Each point is reached from the start by the listed moves, each made 0, 1 or 2 times, or once backwards (-1), plus a little noise. Is the number of moves made odd or even? Then give how often each move was made.

Moves:
(1): [ 30 -12  28  -2]
(2): [-22  18  36   4]
Start: [  6 -30 -15 -25]
Points:
[ 18 -23  47 -25] -> even (1, 1)
[  6 -25 -11 -23] -> even (0, 0)
[ 46 -36  78 -27] -> odd (2, 1)

Moves:
(1): [ 14  23 -17   3 -17]
(2): [-22  37 -11  17 -14]
(3): [ -9 -15  26  30 -26]
(4): [ -9 -12 -11  17  -4]
Start: [ -9  -5  -3  -4 -14]
Points:
[  5  92 -74 -11 -39] -> even (2, 1, -1, 0)
[ 10  22 -19 -50  16] -> even (0, 0, -1, -1)
[-18 -16 -14  13 -18] -> odd (0, 0, 0, 1)
[  4 -60  71  23 -47] -> even (0, -1, 2, -1)

Moves:
(1): [ 19  -6 -14   3  -9  16   6  -1   3  -5]
(2): [-18  22  -7  16 -28  -6 -27  12  -7  -9]
(3): [  3  -2  17   3  -5  -1  -6 -10   8  -5]
(4): [ -5   2 -13  19  18 -12  -7  -5   8  -3]
(5): [  0  14  -6   2   6  -2   7 -11  -9  -7]
(6): [ -3  -7  -1   1 -12  17  -7 -10 -12   7]
(7): [-11  10   9   8 -10   4  32  13  -7  -1]
(8): [ -4   7  21  -5  11  11 -16  16  -4  -1]
Start: [-12   1   3   1  -1   0   8  -1   9   3]
Points:
[ 30   0 -45  23  80   6  36   1  28 -15] -> odd (2, -1, -1, 2, 1, -1, 0, 1)
[-13  27 -48  41  35 -24 -64  23  27 -20] -> even (1, 1, -1, 2, 0, -1, -1, 1)
[-26  41  -8  73 -35  33 -95  23   1 -31] -> even (2, 2, 1, 2, 0, 1, 0, 2)

Moves:
(1): [14  4 -8 -2  2 -9 -2 -8  4  4 -8  4]
(2): [ -7  22 -14  -4  -7   1  -6  12  11 -14   1   1]
(3): [ 2 13 15 -6 -3 -2  9  0 -3 -3  2  4]
(4): [ 6  1  8  7 -3 -9 -8  3  5  0  5  1]
(5): [ 7 -2  1  9 25 -4  1 -5  7 -6  0  4]
(6): [ 18 -10  -3  -9  -5  27  11  -3   7  -8   6  -5]
(7): [ -5  -1  -7   4  -5 -10  21  -8   4   2   2  -4]
(8): [  9   3  -1  -5   2 -12  11  22  -4  14  -8   4]
(9): [-11   3   6 -13   2  -3  -4  -7  15   5 -14 -16]
(10): [-2  7 -3  7  4  6  4 -2 -2 18  3  1]
(11): [ -5   2  -3 -16  -1  -5  -2  -2   0  -1  13   3]
(12): [ -5 -12   4  -1  -1   5   3   0  14   7  -4  18]
Start: [-12  16   5  -5   5   3   8   9 -10  -1   1   1]
Points:
[  0  25 -28  -4 -16  61  95  -2  12   9  31  22] -> odd (0, 1, 1, -1, 0, 2, 2, 0, -1, 2, 0, 1)
[ 47  49 -16 -24  37 -46  45  31 -35  17  -4  25] -> even (2, 0, 1, -1, 1, 0, 0, 2, -1, 0, 1, -1)
[-34  49  -9 -16 -12 -45 -25  34  23  32 -59 -29] -> even (1, 1, -1, 1, -1, -1, 0, 1, 2, 0, -1, 0)
[ 17  33 -16 -28 -46 -15  18  35  73  -2 -39  20] -> odd (2, 2, 0, 2, -1, 1, 1, 1, 1, -1, -1, 2)
[-38  82  -2 -35  22 -40  68  32  21 -33  39  18] -> even (-1, 2, 2, 0, 2, 0, 2, 1, 0, 0, 2, 0)
[-34  87  25 -18  12 -20 -19  29  35 -39   2 -42] -> even (-1, 2, 1, 2, 1, 0, 0, 0, 2, 0, 0, -1)
[-12  58  -6   0  -5 -72  18 -42  -9  -4  15  -7] -> even (2, 0, 1, 1, 0, -1, 2, -1, 0, 0, 1, -1)
[ 35  14  -7  -1 -11  56  71  -2 -26 -29  15 -13] -> even (0, 0, 1, -1, 0, 2, 1, 0, -1, 0, -1, -1)

Moves:
(1): [ -2  -8   1  -2 -11  13  -2   2 -13   3   5   6  -2  -1  -2  -5   3  -2
   1]
(2): [ -2  14   9   2   7   3  -3   4  -9  -5   4   2 -17  -3  -8   4   1  -4
  -2]
(3): [-10   0  -2   3  -4   1  -5   1   2   2   7 -10   5   3   1  -6   7   9
  -6]
(4): [ -7   7  14   3  -2   1   0   1 -26   4  -4   5  22  11   6   0  13 -10
  12]
(5): [-4  5  5 -6  4  6 -1 -3  6  4  3 -3  1  1  8 -4 -5  2 -2]
(6): [-10   6   2   2 -11   9 -18   6   1  -9  -8   3   9  -1  -6   5 -11 -14
  -8]
(7): [ -5   8  10   7  -9   1 -10   0  -9   7  -3  -6 -18  -8   6  12  -8  -3
   2]
(8): [ -7 -13   4  11   1   9   2   5   2  -3   2   9   3   5   7   5   9   0
   6]
(9): [ 9  8 -6  2 -2  1  0 12 14 -5 19  0 -4  1  8 -1 -1 -8 12]
(10): [ -4  -5   4  -1  -4 -11   1   7  -4   4  -2  -8 -14   4  -1  -7  -2  -8
  -8]
(11): [  3   1 -15  -3  11   0   3   7  -9  25  14  -6  -7   2  -8   3  -6   2
  -6]
(12): [ -1   1   4  11  -6   0  -7  -3   0   2   5  15  13  -3   4   3   5  11
 -11]
(13): [11  5 10  6 -6  8  5  4 -4  1 -1  0  3 11  2  4  1  6 -4]
(14): [ -6  -5  10  12  -9   3  -9  -2  14  -5 -31  -6  -7   7 -16  -8  14  -7
  13]
(15): [ -2  -5 -27  -1  -3   4  -2 -13 -11   8   8   8 -12  10   6   0   6  -8
  -1]
(16): [  3   4   6  -9  -3  -3  -8   4   1   2   3   3   1  -5  -4  10   7 -13
  -6]
(17): [ -3  12 -11  -6   3   3   2   4   0   1 -10   1  -3  -6   7  -1   3   0
   7]
(18): [ 15  -6   8   8  21   8 -14   4  -5  -7  -5  -4  -3  -2  16   4  -2  26
  -8]
Start: [ -5   9  10 -13   6   9   6  -2  -5  -1   8  -6   5  12  -1  -5   7  10
  -3]
Points:
[ -3   7  62   0  -8  76 -54  68 -16  15 -64 -35 -51  17 -76  17   9 -20
 -43] -> odd (2, 1, 0, -1, 0, 2, 0, 1, -1, 1, 2, -1, 2, 2, -1, 2, 1, 1)
[-20 -18 -46 -31 -37   8   5 -13   6  19  63   3  -2  46   1   3  39 -64
   8] -> odd (0, -1, 1, 0, 0, 0, 0, 1, 1, 0, 0, -1, 0, 0, 2, 2, -1, -1)
[ -8  32   6  16  25  67 -11  25 -30 -32  68  27 -55   6  82  15   8  17
  24] -> odd (1, 2, 0, 0, 1, 0, 1, 2, 2, 0, -1, 0, 0, -1, 1, -1, 1, 1)
[-15   0  14 -39  58  60 -24  69 -59  23  95  -9  36  30  79 -14  53   7
   4] -> odd (2, 0, 2, 2, 2, 0, -1, 2, 2, 1, 1, -1, -1, -1, 0, 2, 1, 2)
[-38  67  -8  40 -30  38  21  -6 -45  75  44  13  57  55  79  11  54  39
  36] -> odd (-1, -1, 2, 2, 1, -1, 2, 1, 1, -1, 1, 2, 2, 0, 1, -1, 2, -1)
[  4  26  56  37 -35  55 -14 -37 -85  26  -1   9 -62  25 -21  10  27  40
 -12] -> odd (2, 2, 0, 0, 0, -1, 2, -1, -1, -1, 0, 1, 2, 1, 1, -1, -1, 0)

Moves:
(1): [ 5  8 -9 13 -3 -3 -3  2 -1 -3  2  4  8  8  1  2 -7 10  7 18 -4 11 -1  7
 -5  0]
(2): [ 2  9  0  3 -4 -8  7  9 -5 -3  2 -2  4 -5  6 -3  2  1 -1  4  3 -6  1 -3
 -1 -4]
(3): [  5   9   9  -2   6  -2  -3  -3   1  -7  12   4   0   2   6   1  -5   3
   0   4 -11  -1  -6  -2  -1   3]
(4): [ -9  10   1  12  -1  -5   7  18   9  10   3  -6  -5  11  -6   9  -2  -3
   2  11   8 -22   6  -6  -9   1]
(5): [ -1  -4   7   4   9  -1   5  -9  11  -1  11   3  -7  -7  -3  -1   1   4
 -12 -10  -8   2   8  10 -16 -10]
(6): [  3   1   4   7   0  17  -3  -1   0   0   5   1   5   6   2 -13   1   3
  -4 -10  -3   6  -5  -1  -1   9]
(7): [-1 -3 -4  1 -1  1  0 -1 -1 -5  7 -5 -3  3  0  0  6 -2  1  6  6  4 -8 -9
 -3  1]
(8): [  6   0  -4  -7  13   1  -4   1   8 -19   8   1   2  10  10  -4 -12 -14
  -5   4  11 -14   1   5  13   5]
(9): [ 8 -9  9  3 -3  8 -3  7  9 -6 -3  6 -3  4  0  3 13  6 -9  3 -3  3 -1 11
 -2  1]
(10): [-11   0   3   6   8  13  14  -5   0 -12   8   8   6 -26  -2   3  -8  -7
  14   9   1  -4  -3 -11   1  11]
(11): [  7  -2  -6   0  -5  10   4  -5  -2  -1   0  -2   8   1  -4   1  10  -2
 -11  11  -5  -7  11  -5   2  -3]
(12): [ 6  2  3  5  5  3  5 -1 -9  5  0 16 -1  5 -2 -2  2  1  1  9 -6  2  2  9
  0  2]
(13): [ -2 -13   2   1   0  -2   0  -7   0   9 -17  -6  11  -4   3   5  -5  -7
  -7   4  13  -9   5   2  -7  -3]
(14): [-11   0  -1 -11  -2  -3   2   5  12   5 -12  10   7   1   8  -9   3   0
   2  13  -2   2 -11  -4 -14   9]
(15): [ 14 -17 -14 -10 -11  -3   6   2   5   0   5  17  10   9  -8  11  -9   3
   9   0  -2   3  -1   1   3   9]
(16): [-2 -3 -2  3  4 -4  0  1 -5 -3 -7 -6  7  0 -1  3  8  6  0  7  1 -7  9  0
 -3 -2]
(17): [  3  -1   0   0   1  -8   7   9   5   8  -1 -11   6   3   6  -5  -4   3
   3   4  -1   9   1  -2  -1   0]
(18): [ -4  -5   6  -1  -5   2   2   1  -6   0   1  -2   4  -1   1 -10  -8   0
   7   4  -5   1  -6  13  -3  -3]
(19): [  2  -5   4   2   4   2 -14 -14  -6  -2   2   6   1 -12   8  -9   7  -1
  12   1   9  10  11  12  -5  12]
(20): [-10  15   0 -17   1   3  -4  -7  -7   4   1   1  -6  -4   3  -4   5  14
  -5   8   8   7   3  -7   0   4]
(21): [ 10  -1  -5  -1   3   3  -2  -2  10   0   0  -8   2   0  -5  -1   3  -4
   1  -5   5 -11   0   1   1  -2]
(22): [-3  8  1 -9  0  9 -6 12  1  7 -3 12 12  9  8  0  1  0  6  2  1  4 -4  2
 -9 -3]
(23): [  7  11   2   4   2  -9  -8   8   2  -1  -3  -2   0   6 -10  -3   1  -7
   2  -7   7   2  12  -2  -8   0]
(24): [-8  2 -2  1 -2  4  4  0 -3  1 -1 -5 -6  7  6 12  6 -8  8  4 -1  0 -6 11
 -8 10]
Start: [-15  -4  -2   0   6   6  -1  -5   3  -3   3   0   5   5  -9 -13   1   4
 -13   1   0  -6   2  -1  -9   4]
Points:
[-20 -46  11  -6   3  40  -7  35  50 -59 -31 -20  56  28  35 -61  -4 -24
 -52  44  20 -80 -57   6  -2  -2] -> even (0, 1, 0, 0, -1, 1, 1, 2, 2, 0, 0, -1, 1, 2, -1, 1, -1, 2, -1, -1, 1, 0, -1, -1)
[ 19  48  -7  53  17  15  32  95  52 -10 -18  57  46  59   9  -8  33  13
  27  63 -36  -1 -35  42 -76  42] -> even (2, 2, 0, 0, 0, 1, -1, 0, 2, 1, -1, 2, -1, 2, 0, 1, 1, -1, -1, -1, 2, 1, 1, 2)
[-29 -34 -24  62  42 -10  37 -26  43  -5   2 -88  40 -34 -17  -3  -7   0
 -28  41  12 -54  39 -48 -20 -21] -> odd (1, -1, 0, 1, 1, 0, 1, 0, -1, 1, 1, -1, 1, 0, -1, 2, 2, -1, 0, -1, 1, -1, -1, -1)
[-18  33  14 -24  -9 -16  -9  -6  11  -7  31  -4 -28  12  13 -75  36  35
 -10 -16 -22  58 -61   3 -71  20] -> odd (0, 2, 1, -1, 1, 1, 2, -1, 0, -1, -1, 0, -1, 2, 0, -1, 0, 1, 0, 1, 1, -1, 1, 1)
[-30  -9  36  50  31 -33   2  25  54 -29  36 -60 -29  37  25 -23  -8 -26
 -48  10  16 -61  35  68 -47 -10] -> even (0, 1, 0, 2, 2, 0, 0, 2, 1, -1, 0, -1, 0, 0, -1, 0, 1, 1, 1, -1, -1, -1, 0, 1)
[  5   8  19   4  44  19  -6 -42  -7  -3  67  25 -26 -18  27 -73  31  22
  12 -14  -5  89  -9  51 -49  37] -> odd (0, 1, 0, -1, 2, 1, 2, 0, 0, 0, -1, 2, -1, 0, 0, -1, 2, 0, 2, 1, 1, 0, 0, 1)

Moves:
(1): [  2  -6   7   4  -1 -10  15  -8   7   1 -10  -6   2  18  12   3  14   6
  11  -4  -4   1   4   6 -25  10]
(2): [ -9   5  -9  -4 -16 -18  -7   8  -4  -4   4  -8   1  12  16  11   9 -10
 -25  -4   1   6   3   3  -1 -11]
(3): [  4  -4 -14  -6   0  -1 -15  -6  -1   3   5  -2   3  -5  -2  11  10 -16
   4  -5   4  -2  21   1  10   2]
(4): [-12  28   2   6  11  -4   3   0  -6  -7   3 -13   0  12 -11  -7  14 -17
  -1   5 -11  -7  -1   5   5 -21]
(5): [  7  11  -4   2  -6  -4  -1   0  -5   2  13   6 -22  16   0  18  -5   0
  -3   4   9 -11   0 -11 -15   3]
(6): [ 4  6 -4  7 11 -2 -3 -7  2 -9  2 -1  2 -6  2 -8  4 -1  3 -6 -3 -9 -3  2
 11  1]
(7): [ -4   2   6  -1 -11   7  -5   2  -3   4   7   1  -8   4  -9   1   5  -9
   1  -1   5  -5  -4  -5  -4   8]
(8): [ 0  3 15  3 -4 -4  3 -6  1  0 -8 -2  2 -8 -3 14  2 -2  3 -1  4 -1 11 -6
 -1 -1]
(9): [  5  -8  -1  -2  12   7  -5  -4   1  18  11 -10   1   0 -18  -4 -11 -12
  -6  -9  -6  -3  -8   3  -7  16]
(10): [ -7   1  -6   8   2   7  -4  10  -3  -5 -12   1  10  -3  -7   6 -14   8
  -8   4   0 -14  -7  -7  10  -4]
(11): [  5   4  -6   0  -7  -5 -12   1   8  -7   4  -2   0   6  -7  -9 -10   3
   0   1  11   7   0   9  -5   4]
(12): [  3  -1  -4  14  -2 -15  -6  -5  18   6 -10   1  10  -2   2  11  -1   5
   1  -4  -9 -12 -14   1   3  -1]
(13): [ -3   7   7  -9   6  -1  -5  10   2  -1  -7   0  -7 -22  -5  12   5   3
  11   2  -1   6 -10  -6  -7  -3]
(14): [  6  -9   1  -4 -11  -1  -2   0 -22  -4  -1   4  -6  -1   4  -4   9   2
  -5  -8   4   6 -16 -11   3  -7]
(15): [  6  -1  -6 -11  10  -1  -2   5   5  -3   3  -7  -5  10   5   7   5   4
  -1  -3  -3   0 -11   5   8  -8]
(16): [ 15 -11   8 -14  10 -15 -16   3   1   2  -4  11   5  -9  -6   7   9   1
  -5 -12   1   4 -12   0   0   7]
(17): [  8   3   5   9   3  10   4  17  -4   9  -2  -1  -7  -1  -6  -1  -2  -1
   1  -7  -5 -10 -21   0   3  -6]
(18): [  2   2   7 -10   0  -9   4   5   3   3  -4  -3  -2  10   1  -5  -8   1
  -6   2   5  -6  -9  -8 -12  -4]
(19): [  1   3  -3  -1  10  -1  -2  -4   2   9  11  -4  -1  -3   8   7   4  -4
   5   7   4  -7 -13   9   0  -2]
(20): [  7  -4  -5   5  -2  -1  -3   0   8   2   2  -4  -4   5  -3  -5  -5   6
  -2   6  -3 -10   4  10  -6   5]
(21): [  0  -3  -5 -10   5  14  13   1   1  -6  -6   1  -3   1   3 -14  -1  -4
   1   8  -2   9 -10  14  -5  -3]
(22): [-10   4   9  -5   9   7  -1  -6  -6  11   5  -2 -11  -4   3   0   6 -12
   4  -5  -1   0   2   9 -11  -3]
(23): [-13  -7  -9 -10  -5  -2  12   7  -2   3   8   6  -5  -2  11  14 -10   2
  13  10   3  -2   0   4  13   4]
(24): [  1  13   4 -25  -5  -1  10  -3  -1   7 -22   4  -3  -2  10  -3  21   8
   9   5   5   5   1  12  -5   4]
Start: [ 12  -4  -2   6 -12 -16  11 -18  -2 -10   0  -7  -8  -4  -5  -2  -1   5
   5   5   6   1  -7 -10  -4   9]
Points:
[-12  89 -37  83  24 -70 -58 -57  71 -26  15 -95  29  39 -63   7  16 -41
 -12 -21 -39 -55 -15  24 -11   7] -> even (1, 1, 0, 2, 0, 2, 1, 0, 2, 1, 2, 2, 1, -1, 1, -1, -1, -1, 0, 0, -1, 0, -1, 0)
[-10  52 -36  -1 -48   5  22  -2   0   5  39  -7 -53  11 -14  69   8  -8
  90  70  46 -42  79   9  33  21] -> even (0, -1, 2, 1, 1, -1, 1, 1, -1, 0, 1, -1, 0, -1, 0, -1, 1, -1, 1, 1, -1, -1, 2, 1)
[ 62  72  -6 -31 -43 -61 -75 -12  18  38   8 -12 -82  13 -18  48  75 -61
 -33 -41  26 -42  22  41 -53  11] -> odd (-1, 2, 2, 0, 2, 1, 1, 1, 0, -1, 1, 1, 0, -1, 0, 1, 2, 0, -1, 2, 0, 2, -1, 2)
